Rows are points. The points of each table are mixes of a few directions, plus a little noise. Count the directions of each table, and those that both share. Where both have some left over, give the other angles between the two spaces (their principal angles), to ten degrees, smallest first.
In the rows, zero is written as 100.

First (7 x 3):
|  92 | 107 |  98 |
| 195 |   6 | 136 |
|  91 | 110 |  97 |
|  95 | 104 |  99 |
|  57 | 145 |  84 |
|  62 | 138 |  85 |
| 110 |  89 | 102 |
Second (6 x 3):
| 147 |  46 | 171 |
|  58 | 144 |  71 |
| 128 |  79 |  61 |
|  86 | 117 |  70 |
| 112 |  82 | 141 |
|  69 | 132 |  87 |
Directions: first 1, second 2, shared 1

First, 6 rows:
| 124 |  90 | 142 |  69 |
| 152 |  78 | 195 |  31 |
|  72 | 112 |  50 | 137 |
|  78 | 109 |  62 | 129 |
|  63 | 116 |  33 | 149 |
| 109 |  95 | 118 |  87 |
Second, 8 rows:
|  95 | 194 | 174 | 152 |
| 145 |  99 | 107 |  84 |
|  84 |  72 |  12 | 113 |
| 147 | 102 | 136 |  75 |
|  72 |  67 | 163 |  58 |
|  81 | 128 |  55 | 145 |
|  94 |  72 |  84 |  84 |
|  81 |  67 |  70 |  89 |
Directions: first 1, second 3, shared 1

First:
|  22 |   5 | 140 |  80 | 139 | 143 |
| 142 | 161 |  62 | 135 |  55 |  55 |
|  73 |  67 | 115 |  90 | 115 | 117 |
| 136 | 120 | 112 |  59 | 140 | 130 |
|  61 |  65 | 104 | 112 |  95 | 101 |
| 170 | 191 |  58 | 125 |  58 |  55 |
Second:
|  12 | 163 | 141 | 184 | 123 | 121 |
| 141 |  66 |  27 |  23 |  90 |  95 |
|  36 | 141 |  34 |  84 | 122 | 117 |
| 114 |  88 |  41 |  43 | 100 |  96 |
| 142 |  78 |  62 |  28 | 100 |  76 |
| 139 |  86 | 156 | 103 |  98 |  73 |
|  78 | 141 | 156 | 112 | 130 |  67 |
| 126 |  69 | 172 | 176 |  70 | 119 |
| 114 |  68 | 112 | 149 |  68 | 136 |
Directions: first 2, second 3, shared 0; angles 60, 90

First:
| 115 |  34 |  71 |  93 |  96 |  54 | 184 | 135 |
|  75 | 163 | 179 |  91 | 173 | 113 |  57 |  28 |
|  88 | 141 | 138 |  98 | 130 | 118 |  60 |  63 |
|  92 | 139 | 119 | 102 | 108 | 123 |  56 |  76 |
| 122 |  53 |  22 | 114 |  16 | 105 | 115 | 168 |
|  90 | 116 | 139 |  93 | 143 |  92 | 101 |  68 |
| 116 | 104 |  36 | 122 |   5 | 144 |  41 | 149 |
| 101 |  73 | 111 |  89 | 133 |  65 | 155 |  96 |
| 104 | 107 |  81 | 107 |  68 | 118 |  77 | 113 |
| 101 |  70 | 103 |  91 | 120 |  69 | 153 | 103 |
Second:
|  84 | 153 | 143 |  99 | 132 | 124 |  47 |  55 |
|  94 |  94 | 128 |  89 | 144 |  76 | 132 |  79 |
| 111 | 119 |  41 | 125 |   5 | 156 |  22 | 142 |
| 113 |  62 |  60 | 103 |  68 |  86 | 134 | 138 |
|  94 |  94 | 131 |  87 | 151 |  74 | 135 |  75 |
|  88 | 103 | 151 |  84 | 174 |  69 | 138 |  59 |
| 116 |  77 |  41 | 115 |  27 | 116 |  89 | 151 |
Directions: first 2, second 2, shared 2

First, 8 rows:
|  86 | 128 |  82 |  78 |  20 |  51 |  84 | 110 | 132 |
|  93 |  79 | 103 | 115 | 120 | 127 |  98 | 108 | 117 |
|  97 |  66 | 108 | 125 | 149 | 144 | 104 | 105 | 106 |
| 113 |  41 |  80 | 119 | 165 | 102 | 119 |  90 |  41 |
| 131 | 127 |  77 |  61 |  82 |  16 | 120 |  69 |   5 |
|  94 | 142 | 111 |  84 |  52 |  88 |  88 | 104 | 131 |
|  93 | 124 | 138 | 110 | 110 | 154 |  91 | 107 | 146 |
|  92 |  91 | 104 | 110 | 103 | 118 |  95 | 108 | 122 |
Second:
|  94 | 120 |  91 | 124 |  74 | 105 | 109 |  81 | 136 |
|  75 |  74 |  70 |  90 |  60 |  53 |  85 | 137 | 117 |
| 118 | 132 | 132 |  95 | 124 | 124 | 109 |  78 |  83 |
| 110 |  88 |  75 |  54 |  56 |  41 |  84 | 103 |  63 |
| 103 | 154 | 109 | 148 | 151 | 100 | 150 |  73 |  76 |
| 120 |  66 |  91 | 133 | 144 | 143 | 117 |  63 |  88 |
|  63 |  97 | 119 |  55 |  62 |  79 |  55 | 183 | 140 |
| 118 |  63 | 113 |  99 | 131 | 155 |  87 |  84 |  97 |
Directions: first 3, second 5, shared 3

First:
|  90 | 112 |  89 | 108 | 130 |  79 | 113 |  95 | 106 |  98 | 112 |
|  91 |  98 |  89 |  82 |  85 |  55 | 116 | 102 | 119 | 121 | 104 |
|  99 | 102 | 101 | 109 | 112 | 101 | 119 |  97 |  89 |  93 |  99 |
|  89 | 100 |  91 | 100 | 107 |  63 | 148 |  96 |  97 | 107 | 100 |
| 100 | 109 |  95 |  97 | 107 | 107 |  55 | 103 | 119 | 101 | 110 |
|  94 | 100 |  95 | 105 | 110 |  78 | 137 |  96 |  94 | 101 | 100 |
|  94 | 108 |  95 | 113 | 127 |  91 | 116 |  96 |  96 |  93 | 107 |
|  94 | 103 |  97 | 113 | 122 |  89 | 139 |  94 |  85 |  93 | 101 |
| 118 |  67 | 125 |  90 |  40 | 135 | 127 | 103 |  67 | 102 |  67 |
| 118 |  95 | 114 |  84 |  64 | 156 |   5 | 112 | 117 | 101 |  97 |
| 111 | 105 | 109 | 100 |  97 | 149 |  25 | 106 | 110 |  89 | 104 |
Second (11 x 11):
|  92 |  85 | 104 |  81 | 109 |  98 | 125 |  94 |  54 | 102 | 116 |
|  87 |  86 | 103 |  70 | 109 | 101 | 128 |  89 |  48 | 106 | 128 |
|  93 |  83 | 107 |  84 | 104 | 103 | 140 |  92 |  48 | 101 | 111 |
|  95 | 115 |  94 |  91 |  98 | 101 |  77 |  96 | 125 | 110 | 114 |
|  99 |  78 | 102 |  96 | 120 |  86 | 111 | 106 |  53 |  90 | 101 |
| 115 | 107 |  94 | 135 | 101 |  89 |  62 | 119 | 147 |  87 |  67 |
| 101 | 115 |  90 | 103 | 104 |  92 |  52 | 107 | 142 | 104 | 104 |
| 107 | 104 |  98 | 115 |  97 |  99 |  90 | 107 | 119 |  95 |  85 |
|  88 |  87 | 107 |  73 | 102 | 107 | 141 |  86 |  47 | 107 | 124 |
| 117 | 111 |  98 | 139 |  90 |  98 |  75 | 115 | 152 |  88 |  61 |
| 106 | 129 | 102 | 113 |  66 | 124 |  99 |  91 | 162 | 111 |  88 |
Directions: first 3, second 3, shared 1; angles 70, 80

First, 9 rows:
|  43 |  99 |  90 |  80 | 158 |  88 |  86 | 107 | 102 |  84 |  88 | 126 |
| 116 |  80 | 145 | 120 |  88 |  73 |  80 |  82 |  98 | 105 | 107 |  46 |
|  70 | 131 |  81 | 100 | 128 | 100 | 122 |  95 |  90 | 111 |  76 | 131 |
| 156 | 115 |  88 | 102 |  73 | 135 | 100 |  74 | 122 | 111 |  90 |  73 |
| 121 |  96 | 100 | 109 |  46 | 106 | 124 | 115 |  89 | 108 | 118 | 109 |
|  79 | 103 | 104 |  94 |  70 | 110 | 101 | 105 | 108 |  88 |  93 | 112 |
|  83 | 107 | 129 | 104 | 121 |  90 |  95 | 126 | 105 |  56 | 106 | 135 |
| 125 |  62 |  63 |  67 | 147 | 117 |  61 | 101 | 123 |  91 | 122 |  78 |
| 104 | 106 | 103 | 122 |  67 |  79 | 133 |  91 |  67 | 144 | 102 |  88 |
Second, 10 rows:
|  77 | 114 | 115 | 114 | 115 | 142 | 106 |  77 |  84 |  94 | 132 |  91 |
|  95 | 104 | 104 | 104 | 103 | 109 | 100 |  95 |  96 |  99 | 107 |  98 |
| 124 |  86 |  85 |  86 |  85 |  56 |  95 | 123 | 116 | 108 |  67 | 108 |
|  82 | 110 | 110 | 111 | 112 | 132 | 104 |  83 |  88 |  95 | 125 |  94 |
|  93 | 104 | 104 | 104 | 106 | 114 | 102 |  92 |  95 |  98 | 110 |  97 |
|  82 | 110 | 111 | 111 | 112 | 131 | 105 |  83 |  89 |  94 | 123 |  93 |
|  71 | 118 | 118 | 117 | 121 | 154 | 106 |  71 |  80 |  92 | 142 |  88 |
| 136 |  78 |  77 |  79 |  76 |  35 |  92 | 135 | 125 | 111 |  49 | 113 |
| 153 |  69 |  67 |  68 |  64 |   5 |  89 | 150 | 135 | 115 |  26 | 119 |
|  88 | 108 | 107 | 106 | 109 | 122 | 102 |  88 |  92 |  97 | 117 |  95 |
Directions: first 6, second 1, shared 0; angles 80

First, 10 rows:
|  80 |  33 |  93 |  95 |  70 |  53 |  19 |  70 | 163 |  64 | 108 | 119 |
| 103 |  85 |  81 | 124 |  42 |  72 | 109 | 133 |  81 | 117 | 133 | 116 |
| 130 | 158 | 139 | 103 | 122 | 168 | 177 | 166 |  51 | 149 | 105 |  75 |
|  91 | 125 | 119 |  62 | 192 | 134 |  85 |  39 | 128 |  67 |  44 |  77 |
| 115 |  79 | 195 |  74 | 123 | 165 |  65 | 150 | 153 | 106 | 100 |  78 |
|  89 | 149 |   5 | 120 | 111 |  54 | 160 |  43 |  31 |  99 |  83 | 108 |
|  98 |  90 |  51 | 135 |  28 |  53 | 123 | 122 |  60 | 120 | 137 | 124 |
|  99 |  95 | 102 | 100 | 100 | 101 |  93 | 100 | 107 |  96 | 100 | 101 |
| 104 |  79 | 167 |  75 | 126 | 142 |  58 | 115 | 153 |  90 |  91 |  88 |
|  88 | 108 |  45 | 113 |  90 |  60 | 111 |  64 |  75 |  90 |  97 | 112 |
Second (8 x 12):
|  79 | 149 |  81 |  66 | 148 |  33 | 105 |  83 | 140 |  64 |  41 | 123 |
| 115 |  40 | 114 | 146 |  40 | 184 | 103 | 108 |  48 | 145 | 189 |  61 |
| 140 | 111 | 131 |  76 | 117 |  75 |  56 | 147 | 109 |  91 |   7 | 150 |
|  60 |  94 |  67 | 118 |  91 | 112 | 142 |  54 |  97 | 103 | 178 |  55 |
| 171 |  71 | 162 |  97 |  79 | 127 |  38 | 175 |  76 | 122 |  30 | 147 |
|  69 | 102 |  74 | 110 |  99 | 102 | 131 |  65 | 105 |  99 | 149 |  73 |
|  61 | 131 |  68 |  89 | 129 |  64 | 131 |  60 | 124 |  76 | 110 |  87 |
| 105 |  97 | 104 |  99 |  99 | 103 |  95 | 108 |  98 | 101 |  93 | 105 |
Directions: first 3, second 2, shared 0; angles 40, 70

First (11 x 14):
|  80 | 109 |  72 |  82 | 106 | 102 |  92 |  96 |  83 | 100 | 114 |  97 |  97 |  95 |
| 139 |  84 | 155 | 134 |  87 |  97 | 115 | 107 | 133 | 100 |  74 | 107 | 105 | 111 |
|  57 | 119 |  41 |  62 | 114 | 102 |  81 |  91 |  64 | 100 | 129 |  93 |  94 |  88 |
| 133 |  85 | 144 | 129 |  89 |  98 | 114 | 106 | 128 | 100 |  78 | 106 | 104 | 108 |
| 167 |  68 | 195 | 162 |  77 |  94 | 128 | 112 | 158 | 100 |  54 | 113 | 108 | 119 |
|  34 | 130 |   7 |  42 | 121 | 105 |  72 |  88 |  44 | 101 | 145 |  87 |  92 |  82 |
|  54 | 120 |  37 |  58 | 116 | 103 |  81 |  93 |  60 | 101 | 131 |  92 |  95 |  88 |
| 144 |  80 | 161 | 139 |  86 |  96 | 118 | 108 | 139 | 100 |  71 | 108 | 106 | 112 |
| 155 |  74 | 178 | 149 |  82 |  96 | 124 | 110 | 148 |  99 |  63 | 110 | 106 | 116 |
|  73 | 111 |  63 |  75 | 108 | 101 |  88 |  94 |  76 | 100 | 118 |  95 |  96 |  92 |
|  63 | 118 |  48 |  67 | 112 | 102 |  84 |  94 |  68 | 101 | 126 |  93 |  96 |  90 |
Second (9 x 14):
| 175 |  93 |  63 | 115 | 103 |  79 |  99 | 108 |  44 |  30 | 125 |  72 |  74 | 130 |
| 138 | 129 | 103 |  84 |  73 | 114 |  91 | 133 | 106 | 114 |  97 | 117 |  66 |  80 |
| 135 | 131 |  99 | 113 | 158 | 137 | 106 |  98 | 127 |  81 |  81 | 157 |  95 |  68 |
|  97 | 130 | 113 | 108 | 133 |  42 |  91 |  62 |  71 |  46 | 112 | 100 |  91 |  95 |
| 115 |  97 | 116 | 118 |  70 | 111 | 151 | 106 |  69 |  93 | 105 |  45 |  75 | 156 |
|  19 |  87 |  99 |  79 |  62 |  87 |  55 |  62 | 106 | 119 |  91 | 125 | 137 |  96 |
|  70 |  57 |  83 |  90 | 108 |  59 |  75 | 103 | 103 | 117 | 117 |  76 | 133 |  88 |
|  50 | 110 | 123 |  92 |  90 | 134 | 101 |  89 | 138 | 143 |  75 | 133 | 118 |  86 |
| 101 |  66 | 101 | 103 | 103 | 135 | 131 | 140 | 134 | 157 |  96 |  76 | 113 | 101 |
Directions: first 1, second 6, shared 0; angles 60

First (9 x 18):
|  51 |  29 |  62 | 129 |  93 | 137 |  99 | 167 |  98 |  46 |  55 |  66 |  85 |  85 | 114 |  81 | 143 | 127 |
| 156 | 158 | 137 |  76 | 106 |  66 | 101 |  36 |  99 | 148 | 140 | 129 | 107 | 110 |  83 | 119 |  62 |  77 |
|  34 |  95 |  74 | 105 | 100 | 118 | 101 | 139 | 107 |  82 |  83 |  91 | 120 | 107 | 120 |  88 | 114 | 107 |
|  98 |  61 |  88 | 114 |  96 | 114 |  99 | 123 |  96 |  76 |  81 |  84 |  83 |  89 | 101 |  94 | 119 | 113 |
| 195 | 109 | 139 |  92 | 100 |  73 |  99 |  42 |  90 | 127 | 125 | 114 |  72 |  90 |  72 | 118 |  78 |  89 |
|  65 |  81 |  82 | 109 |  98 | 115 | 100 | 130 | 102 |  81 |  83 |  89 | 103 |  99 | 110 |  91 | 115 | 109 |
| 111 | 132 | 113 |  88 | 103 |  86 | 101 |  76 | 102 | 122 | 118 | 114 | 110 | 108 |  97 | 107 |  83 |  89 |
| 158 | 128 | 130 |  87 | 102 |  76 | 100 |  52 |  96 | 130 | 126 | 117 |  93 | 101 |  83 | 114 |  76 |  86 |
|  31 | 106 |  75 | 101 | 101 | 115 | 101 | 135 | 109 |  89 |  88 |  95 | 126 | 111 | 120 |  89 | 110 | 104 |
Second, 11 rows:
|  31 | 117 |  90 | 108 | 133 |  88 |  98 | 108 | 125 |  66 |  97 | 132 |  78 |  82 | 114 | 109 |  86 |  78 |
|  86 | 104 | 105 |  83 | 114 | 131 |  81 |  97 | 103 | 104 | 135 | 119 | 115 |  80 | 104 | 131 | 102 | 120 |
| 135 |  89 | 105 |  96 |  83 | 108 |  97 |  99 |  88 | 119 | 103 |  84 | 111 | 108 |  88 |  98 | 107 | 116 |
|  86 |  41 | 100 | 115 |  57 | 143 | 149 |  91 | 100 |  52 | 126 |  38 |  36 |  75 |  87 | 123 | 124 |  68 |
| 141 | 129 | 111 |  65 |  98 | 120 |  94 |  69 |  63 | 131 | 137 | 128 | 154 | 114 | 140 | 116 | 108 | 115 |
|  62 | 126 |  89 | 103 | 107 |  78 | 142 |  76 |  95 |  58 |  95 | 118 |  77 | 111 | 149 |  93 |  95 |  45 |
|  93 | 117 |  96 | 110 | 126 |  66 |  67 | 126 | 120 | 117 |  65 | 118 | 113 | 106 |  79 |  78 |  82 | 119 |
| 134 | 103 | 112 |  80 |  95 | 125 |  82 |  91 |  83 | 129 | 126 | 105 | 132 | 101 | 105 | 115 | 107 | 127 |
|  55 |  59 |  87 | 147 | 102 |  72 | 103 | 145 | 148 |  67 |  46 |  61 |  35 |  84 |  41 |  76 |  89 |  87 |
| 135 |  85 | 103 | 103 |  72 | 101 | 122 |  90 |  83 | 104 |  95 |  69 |  97 | 115 |  97 |  91 | 110 |  94 |
| 145 | 131 | 103 |  92 | 116 |  69 |  65 | 105 |  93 | 151 |  76 | 125 | 153 | 129 |  96 |  72 |  88 | 134 |
Directions: first 2, second 4, shared 0; angles 40, 60

First:
|  61 |  94 | 114 |  93 | 129 | 101 |  98 |  91 |  40 | 111 |  97 |  82 | 148 |  97 |  86 |  88 | 113 | 123 | 124 | 104 |
|  96 | 123 |  27 | 136 |  58 | 142 |  93 | 102 | 102 |  99 |  81 |  88 |  49 | 156 | 107 |  99 |  98 |  78 |  67 | 105 |
| 101 | 132 | 184 |  62 | 151 |  93 |  89 | 105 | 137 |  67 |  95 |  77 | 123 |  95 | 108 | 104 |  65 | 113 | 140 | 119 |
| 122 |  64 | 105 |  69 | 124 |  74 |  99 |  87 | 127 |  90 |  86 | 101 | 125 |  52 | 127 | 105 |  99 |  94 |  94 | 110 |
|  74 |  83 | 114 | 122 |  81 |  82 | 120 | 104 |  19 | 147 | 146 | 127 | 123 |  89 |  51 |  85 | 139 | 122 | 111 |  66 |
| 132 | 127 | 107 | 110 |  77 | 105 | 101 | 116 | 161 |  84 | 109 | 113 |  46 | 119 | 107 | 112 |  78 |  82 |  90 |  97 |
| 118 |  97 | 137 |  50 | 153 |  89 |  83 |  90 | 161 |  57 |  62 |  71 | 128 |  72 | 146 | 110 |  66 |  97 | 115 | 134 |
|  76 |  60 |  58 | 116 |  93 |  97 | 109 |  86 |  31 | 132 |  99 | 106 | 131 |  83 |  89 |  87 | 136 | 107 |  89 |  90 |
| 121 | 120 |  56 | 146 |  34 | 118 | 111 | 115 | 122 | 116 | 125 | 129 |  24 | 139 |  84 | 106 | 107 |  78 |  66 |  76 |
Second:
| 101 | 103 |  99 |  99 | 100 | 102 | 100 | 100 | 102 |  99 |  98 |  99 |  95 | 106 | 104 | 102 |  97 |  99 | 101 | 102 |
|  96 | 161 |  76 | 117 |  85 | 149 |  83 | 107 | 136 |  73 |  71 |  73 |  42 | 177 | 121 | 109 |  68 |  83 |  98 | 121 |
|  93 | 152 |  82 | 119 |  84 | 145 |  85 | 109 | 127 |  75 |  81 |  72 |  57 | 161 | 105 | 102 |  73 |  87 |  94 | 115 |
| 103 |  42 | 124 |  90 | 112 |  59 | 113 |  95 |  65 | 125 | 132 | 122 | 159 |  23 |  71 |  86 | 133 | 117 |  99 |  77 |
| 103 |  35 | 126 |  86 | 115 |  50 | 117 |  93 |  62 | 128 | 133 | 127 | 163 |  16 |  74 |  88 | 137 | 119 | 101 |  76 |
|  82 | 136 |  92 | 133 |  80 | 148 |  81 | 120 | 112 |  77 | 106 |  62 |  89 | 127 |  64 |  81 |  92 |  96 |  83 |  99 |
|  93 |  87 | 109 | 112 |  97 | 102 |  97 | 108 |  87 | 102 | 120 |  93 | 126 |  72 |  67 |  84 | 112 | 108 |  91 |  88 |
| 131 |  84 |  94 |  45 | 128 |  46 | 125 |  65 | 108 | 119 |  61 | 152 |  67 | 119 | 195 | 148 |  88 |  93 | 134 | 121 |
Directions: first 4, second 2, shared 1; angles 60

First:
|  90 | 143 | 115 |  75 |  72 |  72 | 107 |  86 |  66 | 112 |  78 |  76 |  87 |  76 |  55 |  92 |  89 | 103 |  59 |  83 | 108 |  61 |  99 | 116 |
| 131 | 125 |  94 |  61 | 100 |  66 |  82 |  91 |  86 | 133 |  84 | 115 | 149 |  51 | 122 | 113 |  96 | 104 |  53 | 126 | 163 |  59 | 167 |  79 |
|  90 | 129 |  86 |  51 |  84 |  56 |  98 |  53 |  31 |  78 | 108 | 115 |  97 |  83 |  57 |  99 |  63 |  95 |  56 |  65 | 138 |  77 | 108 |  87 |
|  81 |  66 | 133 | 139 | 118 | 167 | 130 | 130 | 153 |  80 | 118 |  79 | 104 | 164 | 128 |  94 | 109 |  95 | 159 | 101 |  85 | 164 |  45 |  91 |
|  86 |  58 |  80 | 149 | 108 | 176 |  78 | 153 | 195 |  99 | 107 |  89 |  86 | 140 | 135 | 122 | 135 | 121 | 132 | 122 |  79 | 121 |  79 | 123 |
| 118 |  66 |  64 | 128 | 114 | 115 |  95 | 104 | 122 |  76 |  95 | 121 |  94 | 126 | 107 | 110 | 109 | 102 | 130 | 126 |  75 | 113 |  98 |  99 |
| 136 | 130 | 110 |  81 |  92 |  44 | 119 |  76 |  57 | 122 |  57 | 104 | 115 |  57 |  74 |  87 |  91 |  89 |  76 | 121 | 101 |  63 | 132 |  97 |
|  65 |  86 | 115 | 114 | 116 | 103 |  86 | 111 |  88 | 105 | 153 | 103 |  71 | 102 | 121 |  81 | 107 |  90 | 138 |  53 |  51 | 141 |  69 | 108 |
Second (8 x 24):
|  90 | 109 | 106 |  99 | 105 | 101 | 115 | 106 | 101 |  98 |  95 | 115 | 103 |  97 | 107 | 106 | 103 | 106 | 113 |  79 | 102 | 105 | 109 |  95 |
| 138 | 104 | 109 |  57 | 139 | 100 |  42 |  70 | 115 | 131 |  96 |  46 |  57 | 112 |  46 |  79 |  53 | 138 |  73 | 150 |  49 | 108 | 106 |  39 |
| 130 |  57 |  86 | 124 |  61 | 105 |  65 |  86 |  96 | 101 | 113 |  77 |  99 | 106 |  91 |  73 | 114 |  54 |  57 | 157 | 118 |  79 |  64 | 147 |
|  70 |  84 | 100 |  96 | 111 |  95 | 149 | 164 |  65 |  67 |  99 | 118 | 132 | 104 | 118 | 123 | 121 | 153 | 132 |  42 |  97 |  60 | 110 |  54 |
|  95 |  68 |  71 | 132 |  70 |  98 | 117 | 130 |  67 |  65 | 114 |  98 | 132 | 108 | 111 |  96 | 119 |  82 |  92 | 107 | 119 |  51 |  73 | 123 |
| 110 | 152 | 121 |  75 | 123 | 104 |  77 |  46 | 144 | 140 |  86 | 100 |  65 |  92 |  86 | 102 |  70 |  93 | 105 | 107 |  86 | 163 | 128 |  97 |
|  63 | 103 | 143 |  76 | 109 | 105 | 152 | 146 | 106 | 103 |  80 | 159 | 107 |  90 | 141 | 130 | 154 | 149 | 156 |   8 | 114 | 122 | 133 |  74 |
| 106 | 128 |  62 | 140 |  75 |  97 |  85 |  48 | 106 |  93 | 112 |  87 | 106 |  96 |  98 |  89 |  66 |  23 |  76 | 148 | 116 | 109 |  79 | 167 |
Directions: first 6, second 4, shared 0; angles 60, 70, 80, 90
